Rows are points. The window is the flat piece filled in between its corners: a triangle in 3 columns, a solid with four corners in 4, and so on. A path goes straight from each point to the next, and from the last back to the first. After which points does the path pass through the window?

Window (3 x 3)
[[-5.1  7.0 -0.2]
 [ 7.0 -0.3 -1.4]
 [ 2.6 -1.0  0.6]]
Path:
(1): [-7.6  0.8 -2.6]
(2): [-2.2  5.9 -3.6]
(3): [3.2 2.1 2.5]
(4): [ 3.7 -1.8  3.8]
(5): [ 0.2  2.5 -4.8]
(6): [-0.7  1.4 -6.1]
(7): [8.0 2.7 3.9]
(8): [2.0 5.1 0.1]
Through the window after points: 4, 8

Window (4 x 4)
[[-5.6 -4.8  2.3  0.5]
 [-2.5  3.7 -3.9  1.5]
 [-0.9  2.9  8.1 -2.7]
 [ 0.3  2.8 -4.9 -4.3]]
Path:
(1): [-4.1  5.3 -4.1 -7.2]
(2): [-0.1  1.4 -5.8  1.3]
(3): [ 2.5  2.1 -6.6 -0.7]
(4): [-3.5  3.3 -0.6 -5.3]
(5): [-3.4  3.6 -5.6 -3.9]
(6): [ 1.0  0.8 -2.2 -3.1]
(7): [ 6.1  1.3  6.3 -2.6]
(8): [-1.9  5.9 -0.3 -1.8]
(9): [-5.8  4.8 -2.4 -2.6]
(10): [-1.7 -1.0 -1.0  2.7]
(11): [ 0.8  1.6 -6.5  0.9]
(12): [-5.2  1.3 -1.8 -2.5]
(13): [-4.1  4.2  7.3 -8.4]
(14): [0.8 1.6 5.4 0.7]
(15): [ 0.2  2.4 -0.7  6.7]
(16): [-4.0  3.4 -5.3 -5.0]
Through the window after points: 3, 5, 9, 13, 15

Window (8 x 8)
[[-4.0 -9.4  4.5  0.7  4.4 -4.0 -1.5 -1.4]
 [ 4.1  7.7  0.8  6.7  4.0  0.1 -0.2 -1.7]
 [ 5.0  4.6 -7.7  1.8  0.1  4.3  0.9 -0.7]
 [-1.8 -4.4  7.2 -4.7  6.6 -3.8  1.0 -9.6]
 [ 7.3  8.5 -3.9  1.7  4.4  1.2 -6.5  2.9]
 [-1.7 -2.4  6.0 -2.6 -1.3  4.2 -0.7 -3.6]
 [-2.3 -5.8  4.2 -1.4 -3.3 -6.1 -3.7 -5.9]
 [-0.8  6.7 -1.7 -1.7  0.7  0.1  1.8  1.9]]
Path:
(1): [-4.5  3.7  0.0  1.9  5.9  3.2  1.0 -4.8]
(2): [ 6.2  1.5  2.4 -0.8  1.4 -0.9 -1.7  0.3]
(3): [ 4.0  1.3  3.2  1.9 -1.1 -2.0  0.9 -3.4]
(4): [-4.6  1.2  1.8  0.0  7.0  1.7 -3.8 -2.8]
(5): [-1.5  1.8 -1.7 -1.1  2.8 -0.9 -5.9 -1.6]
(6): [ 5.7  3.2  2.5 -0.1  2.7 -0.5  2.6 -2.1]
(7): [ 5.9 -6.5  2.8  3.4  1.0 -2.3  2.0  3.1]
(8): [-2.5  1.1  3.9 -1.3  5.5 -1.7 -1.1 -7.3]
(9): [-2.6  3.8  0.5 -1.0  3.7  5.6 -3.3 -7.5]
(10): [ 5.5  3.8  0.9  2.2  0.6 -2.5 -0.2  4.4]
(11): [ 2.0 -4.8  3.4  2.5 -4.3 -5.7  7.2  1.1]
(12): [-4.5 -5.8  3.6 -1.4  5.1 -2.4 -6.4 -4.6]
Through the window after points: 3, 5, 7, 9, 11

Window (9 x 9)
[[  0.3  -9.9   3.3   2.2  -0.9  -4.3  -5.0   1.4   1.7]
 [  1.3  11.2  -0.3  -6.7  -5.8   0.8   2.7   1.3   3.0]
 [  2.9   4.8   3.3  -4.0  -4.1  -3.2   6.2  -1.7  -0.8]
 [ -2.8  -1.1   2.6   3.1   0.6  -4.3  -1.0   4.0  -2.5]
 [  2.2   1.2   4.5  -2.7  -2.6   4.3  -6.8 -10.1  -4.5]
 [ -6.0  -6.9   0.5   3.4   6.9  -3.9  -6.5  -8.1   4.1]
 [  1.6   3.5  -5.7   1.4  -3.0  -3.6   3.6   1.3   1.1]
 [  0.0  -0.3   7.1   3.8  -6.4  -0.8  -4.8  -5.8   0.0]
 [  1.2  -5.3   3.0   6.7   3.1  -1.1   0.8   3.8   3.3]]
Path:
(1): [-1.6  2.1  1.3 -0.9 -6.1 -0.4  2.1  1.0 -0.9]
(2): [-1.7  4.5 -2.0  1.5 -4.4 -1.0  3.7  0.7 -0.9]
(3): [ 5.9  0.7  1.0 -2.4 -1.3 -4.6 -1.3 -2.4  3.3]
(4): [-1.3 -1.5  1.1  2.8  3.1 -3.9 -4.7 -5.5  3.0]
(5): [ -9.5 -10.6   0.4   1.3   5.7  -1.5  -3.9  -6.0   2.9]
(6): [ -6.7  -4.5   5.4  -2.4 -11.0  -1.5   4.2   7.3   7.5]
(7): [ 4.5 -0.2  1.2  1.6  3.2 -4.2 -2.5 -3.7 -3.7]
(8): [ 2.9  1.1  2.4  1.5 -0.7 -3.5 -5.7 -0.5  0.5]
(9): [-0.7 -0.8  2.2  0.0 -4.3  0.8  0.9 -5.3  1.0]
(10): [-4.0 -4.1 -2.7 -0.4 -1.8  0.2  2.0  3.2  4.1]
(11): [ 3.3 -0.1  4.6  1.2 -1.3 -2.5 -1.9 -3.2  0.3]
(12): [ 5.2  1.7  1.2  1.7 -0.3 -4.4 -1.0  1.4  0.8]
Through the window after points: 2, 4, 6

Window (11 x 11)
[[ 1.0  1.6 -1.5  4.4  6.3  6.8 -4.4 -9.3  3.3 -4.7 -4.9]
 [-3.4  3.5 13.4  0.3  4.1 -5.5  1.6 -3.0  1.4 -2.4  0.9]
 [ 7.5  5.4 -3.8 -1.9 -2.5 -4.1  2.5  0.5 -2.1 -3.8  1.6]
 [ 7.6 -3.0 -0.9  4.1  0.9 -2.5 -0.2  0.9 -3.5  0.4  3.8]
 [ 5.4  8.3 -3.4  5.2  7.0  0.4  8.7  4.2 -0.6 -2.1 -1.3]
 [-6.4 -4.6 -2.3 -4.2  1.3 -2.5 -3.1 -2.4 -6.3  1.8 -2.8]
 [-8.4 -0.6  4.9 -3.1  3.6  7.6  4.7 -3.7 -2.7 -4.7  0.0]
 [ 2.5  2.0 -3.5 -7.8  2.3  1.1 -2.2  4.0 -3.4  2.3 -0.2]
 [ 1.8  2.6 -0.5 -1.6  1.8  1.2  5.6  2.6 10.2 -0.8  1.7]
 [ 2.9 -4.3 -6.9  1.7 -8.5  7.6 -1.0 -0.4 -1.2 11.4  0.9]
 [ 5.1 -3.5 10.1 11.8 -3.7 -2.2 -2.3  1.3  3.2 -1.9 -3.7]]
Path:
(1): [-7.7  5.0 -6.2 -0.9  4.9  0.7 -1.7  0.4  0.8 -1.4  2.3]
(2): [ 3.6 -0.1  1.5 -1.3  1.5  0.4  2.0 -2.4 -2.2 -1.1 -0.3]
(3): [ 3.8 -1.4  3.0  0.4  1.4  2.8  1.3 -1.9  2.2  2.7 -5.0]
(4): [-1.0  1.1  0.3  7.7 -1.4  0.9 -4.1 -2.7  0.2 -3.4  3.1]
(5): [-2.4  3.1 -2.2  0.5  0.6  0.2 -2.7  0.3 -2.6 -1.9  1.9]
(6): [ 9.6 -7.5  2.7  3.6  0.0 -1.4  3.6 -0.9 -1.5  3.0 -0.2]
(7): [ 1.7 -1.1  3.5  0.3  5.7  0.3  2.7 -0.5  1.0 -1.3 -2.5]
(8): [ 1.1  4.1  0.3  4.2 -6.3 -4.2 -4.3  1.1 -6.4 -4.2  5.3]
(9): [ 2.8  2.8 -2.5  5.0 -0.1  1.8 -2.2  0.9  1.7  1.0  5.8]
(10): [ 4.4 -3.1  0.4 -3.0 -1.1 -1.1  3.7 -2.6 -2.5  1.9 -9.0]
(11): [ 4.4 -1.9  6.9  0.3  3.0  3.5  4.1 -0.3 -0.2 -1.8 -2.7]
(12): [-3.3  1.5 -1.1  2.2  0.6 -3.1 -2.5 -1.8 -0.6 -3.2 -0.1]
Through the window after points: 3, 5

Window (14 x 14)
[[  4.4  -1.7   1.0  -3.6   6.5   2.6   4.2   2.1  -2.3  -5.4  -5.7   2.4
    2.2   3.9]
 [  1.1   3.0   0.8  -3.5   4.2  -5.3  -1.7   9.8  -1.0   7.6   1.5  -9.6
   -2.7   0.2]
 [  4.3   2.3   1.4  11.6  -2.0  -1.3  -4.2  -0.9  -3.0  -5.1  -4.7   1.8
    0.9   0.6]
 [  2.8   2.9  -6.2  -2.6   2.4   1.0   8.8  -2.4   2.6   1.6  -0.8   0.2
    0.3  -0.4]
 [ -0.3   5.2  -0.7 -10.3  -1.5   3.3   0.8   0.0   1.9  -0.5   3.2  -2.4
    3.0   1.1]
 [ -2.9   4.8  -5.9   4.5   9.6   4.9  -8.5  -4.8  -3.7   2.9  -1.8  -3.3
    2.3  -4.4]
 [  9.7   2.0  -5.3   3.1  -8.0   0.3  -6.0   5.2   1.9  -1.0   0.3   8.6
   -0.9   3.7]
 [  2.3   0.3   5.0  -2.3   1.7   4.7  -4.0   2.8   4.1   1.3  -0.9  -6.6
    0.6   4.5]
 [ -0.3   2.6  -0.8  -0.2   8.0  -8.2  -1.6  -2.1   2.7   6.5   2.9   2.0
    7.1   0.6]
 [ -5.7  -3.2   4.0   0.3  -3.1   6.5   7.3   8.6  -3.8  -1.8  -1.2  -0.1
   -2.8  -1.9]
 [  5.2  -4.0  -1.4  -0.1  -6.0  -3.1  -2.9   0.9   5.1  -3.5   0.6  -2.8
   -5.1  -2.5]
 [ -6.9  -1.5   2.1   1.5  -3.3  -5.6  -6.9   4.2  -0.3   3.2  -7.1   3.8
    4.7   6.9]
 [  3.2  -0.8   2.1   2.8  -3.9  -3.2   2.1  -7.9  -4.4   6.3   5.6  -1.7
   -3.3  -2.8]
 [ -1.4   7.1   1.8  -1.3  -0.1   2.1  -1.5   5.0  -0.6   2.1  -4.8  10.2
   -1.3   2.3]]
Path:
(1): [ 3.8 -2.9  1.8 -0.1 -2.2  1.7 -3.9  2.9  0.1  0.9 -2.8 -4.3  2.6 -8.1]
(2): [ 0.8  4.9 -0.5  0.4  2.2 -1.8  0.3  2.3 -0.3  1.4  0.1 -0.6 -1.4  5.5]
(3): [-0.6  0.4 -1.5  3.8  1.3 -0.3 -0.9  3.6 -1.2 -2.6 -1.8  0.5 -1.1  4.9]
(4): [ 2.3  2.7  2.0 -2.8 -3.5  1.9 -1.6 -1.9 -0.1  4.0  0.7  0.5  2.7 -6.3]
(5): [ 3.9 -0.9 -2.0 -1.5 -5.0 -0.9 -2.7  3.1  2.1  4.1 -3.4  0.3  4.5 -2.3]
(6): [-4.9  4.8  1.4 -0.7  5.0  1.1  4.3 -1.9 -2.1 -3.5  2.2  0.4 -3.8  6.0]
(7): [-4.4  2.9 -7.3 -2.9  2.9 -2.3 -5.5 -5.7  0.6 -0.6  0.7 -1.1 -1.9 12.4]
(8): [ 2.3  2.5  1.6  3.0  0.3  1.6 -1.4  3.6 -0.7  1.7 -3.3  2.4  1.6 -3.4]
Through the window after points: 1, 3, 5, 7

Window (14 x 14)
[[-1.4 -2.6 -2.8  2.2 -2.4  6.9 -1.6  0.7  0.6  2.7  3.0 -6.1 -0.7  0.8]
 [-6.6  0.6  1.8  3.9  1.0  2.4 -2.9 -5.3  1.1 -2.9  0.0 -1.3 -2.5 -0.6]
 [ 4.8  1.2 -2.1 -5.5  9.7 -0.5  6.8  0.0 -3.4  3.0 -5.5  2.1 -0.5 -7.8]
 [-9.0 -7.5  0.4 -2.5  1.4 -1.5 -7.9  4.1 -0.7  3.2  3.2 -3.1 -2.0  0.1]
 [-5.6  1.2  2.9  3.7 -7.6  1.6 -7.5  5.0  1.9  8.6  1.8  1.8  0.6 -4.6]
 [-2.6 -5.3 -3.4  6.8  1.5 -2.2 -4.0 -3.5 -1.9  6.1  0.9  1.0  2.7  0.0]
 [ 2.4  4.6 -8.2 -6.4 11.4 -3.7  0.1 -2.2 -9.2 -5.9  8.4  2.2 -7.9  8.1]
 [ 4.1  2.1 -1.8 -9.4  0.7 -2.0  3.7 -2.8 -5.1  2.5 -7.3  0.4 -6.4  3.5]
 [-6.9 -0.5 -7.1 -0.6 -3.6 -3.4 -3.0 -2.6  0.8  0.5  2.7 -5.1  1.0 -4.4]
 [-3.8  1.1 -2.4  3.7  1.1 -1.8 -6.3  5.3  4.9  6.3 -3.5 -4.4 -4.1  0.1]
 [ 6.0  1.3  1.2 -3.7  3.4 -5.1 12.5 -3.0  0.7 -0.7  0.7  0.1 -5.9  1.7]
 [11.5 -0.3  1.6 -1.5  0.4 -3.7  2.1  0.8 -3.2 -3.8 -4.7  0.1 -4.3 -3.0]
 [-9.9  1.0  0.7  2.7 -1.5 -1.3 -5.2  4.9 -1.3  3.3  0.0 -6.5  6.8  2.5]
 [-4.2 -3.8 -5.3  1.1  0.0  1.9 -4.5 -3.4  7.9 -2.5  3.4  3.0  7.7  1.3]]
Path:
(1): [ 1.6  0.0 -0.2 -2.6  3.2  2.3 -0.8 -2.2  1.9  2.8  1.9 -3.3  0.2 -0.5]
(2): [-5.0 -2.2 -6.0  3.4 -0.6 -6.6 -0.9  3.7 -3.9 -0.5 -2.5  4.3 -8.7  0.9]
(3): [-1.0 -0.7 -3.4  0.7  1.7 -1.1 -0.6  3.0 -2.2 -0.3 -0.7  0.1 -1.6  0.5]
(4): [ 1.2 -1.0  1.0 -7.2  2.6 -2.7 -2.1 -3.6 -0.5  6.5  3.6 -3.8 -1.4 -1.3]
(5): [ 0.3  0.4  2.6 -1.1  2.9 -1.1 -3.8 -2.4 -2.4  2.6  0.3 -2.1  0.4 -0.8]
(6): [-0.5  0.5 -7.9 -0.8 -2.7 -2.7  7.6  6.1 -1.3 -3.0 -3.7 -0.7 -8.5  1.1]
(7): [-2.5 -0.8 -4.0  1.1  0.5 -0.9  0.0  1.6  1.4 -1.6 -0.3  0.4 -2.5 -0.4]
(8): [-0.9  0.0 -0.9 -2.9 -0.8 -1.7  0.3 -4.3  0.0  3.6  2.1 -3.5  1.1 -0.5]
(9): [ 5.9  3.0  0.7 -2.7  7.5 -2.1 -7.3 -6.5 -1.4  4.7 -0.8 -4.3 -3.2 -2.2]
(10): [-4.0 -3.4 -4.9  1.0 -2.2 -2.1  2.6  4.0 -1.3  1.3  0.3  1.8 -0.1  1.4]
(11): [-2.7 -3.2 -7.1 -1.0  7.0 -4.6  2.0 -0.6 -5.7 -3.8  2.2  2.4 -6.7  3.4]
(12): [ 5.8  8.7  0.4 -6.2  4.3  2.2 -1.4 -1.9 -1.5  1.8  3.7 -2.5  0.4  0.7]
Through the window after points: 7, 11

Window (14 x 14)
[[  0.9   6.0  -7.8   5.6  -3.0   2.4   0.4   2.0   5.6 -10.8  -6.6   7.6
    1.3   3.7]
 [ -4.5   2.9  -6.5   4.2  -7.6   1.9  -2.9  -5.3  -0.4 -12.8  -3.4   4.1
    4.5   1.2]
 [  3.4  -6.1  -2.2  -5.7  -3.3  -3.0  -3.7   0.6   0.5   1.0   3.3  -4.8
   -0.1   1.6]
 [ -0.9  -4.4  -2.6   0.8   4.7  -2.9  -1.4  -2.3  -3.9  -5.0   0.4  -0.6
    1.1   4.4]
 [ -0.3   2.2  -0.4  -1.0   2.3   1.1  -0.1  -1.0  -1.9  -0.5   4.3  -0.6
   -4.0  -8.6]
 [ -2.8   2.5  -2.9   7.3  -4.4   4.0  -0.4   5.2  -0.9 -12.1  -4.6  -0.7
    4.1   1.8]
 [  2.7   0.5   3.5  -6.4   0.4  -5.1  -1.7   0.3  -2.4  -4.4   2.4   0.0
    4.6   0.3]
 [  1.0  -1.0   3.3   3.5  -0.8  -4.3  -3.5  -2.4   0.8   3.8   3.0  -0.1
    3.2  -2.4]
 [ -0.7   2.9  -2.6  -4.3   1.5  -2.1  -1.9  -2.3  -3.6   4.3   3.0  -5.7
    5.1   2.2]
 [  4.1   2.8   0.3   0.2   3.4  -7.5   0.4  -3.8   0.6  -0.5  -0.2  -8.9
   -3.3  -9.4]
 [ -1.8   1.7  -2.2   2.1  -1.1   7.5  -8.1  -2.6   2.1  -8.1  -8.8   3.5
    6.0   0.3]
 [  7.8  -2.1  -2.0  -0.7   1.1   1.4  -2.9  -3.7  -1.5  -1.6   5.8  -2.6
    7.3   0.0]
 [  1.8   6.5  -0.9   5.9  -4.8   3.5  -2.8  -2.1  -3.2  -9.5  -5.5   1.9
   -3.5   3.7]
 [ -0.9   3.8   4.4   0.1   3.0  -2.4   2.6  -3.8   5.3  -3.9   5.4  -7.9
   -5.9  -2.1]]
Path:
(1): [ 3.5  2.9 -1.1  0.7 -0.3 -3.9 -3.3 -1.0 -0.7 -3.8  2.3 -1.5  0.1  0.5]
(2): [-1.9 -4.3 -2.2  1.4  1.2  3.5  4.2 -2.8  0.0 -3.7 -0.5 -1.2  4.8 -0.3]
(3): [ 3.3  0.6  1.6  5.4 -1.4  3.7  7.6 -5.4 -4.0 -6.0 -3.9  0.5  6.7 -0.5]
(4): [-3.0  3.4 -4.0  0.6 -3.3 -1.1 -5.9 -1.9  1.8 -7.5  0.8 -0.5 -1.2  0.7]
(5): [ -4.0   6.2   1.2   2.2   0.2  -4.5  -8.4   1.8  -1.5 -10.7   0.0  -5.6
   1.6   0.2]
(6): [ 3.1  0.4 -2.5  1.6 -1.6  1.6  1.7 -2.0  1.6 -4.9 -1.8  2.8  0.3  0.1]
(7): [ 0.4  2.5  3.0  3.6 -4.7 -2.5  5.7 -2.3 -0.7 -7.0 -4.7  0.4  4.7 -2.0]
(8): [ 1.4  1.7 -4.3  2.4 -0.3  2.0 -6.5 -0.6  0.6 -5.8  0.8  1.1 -0.7  2.1]
Through the window after points: 3
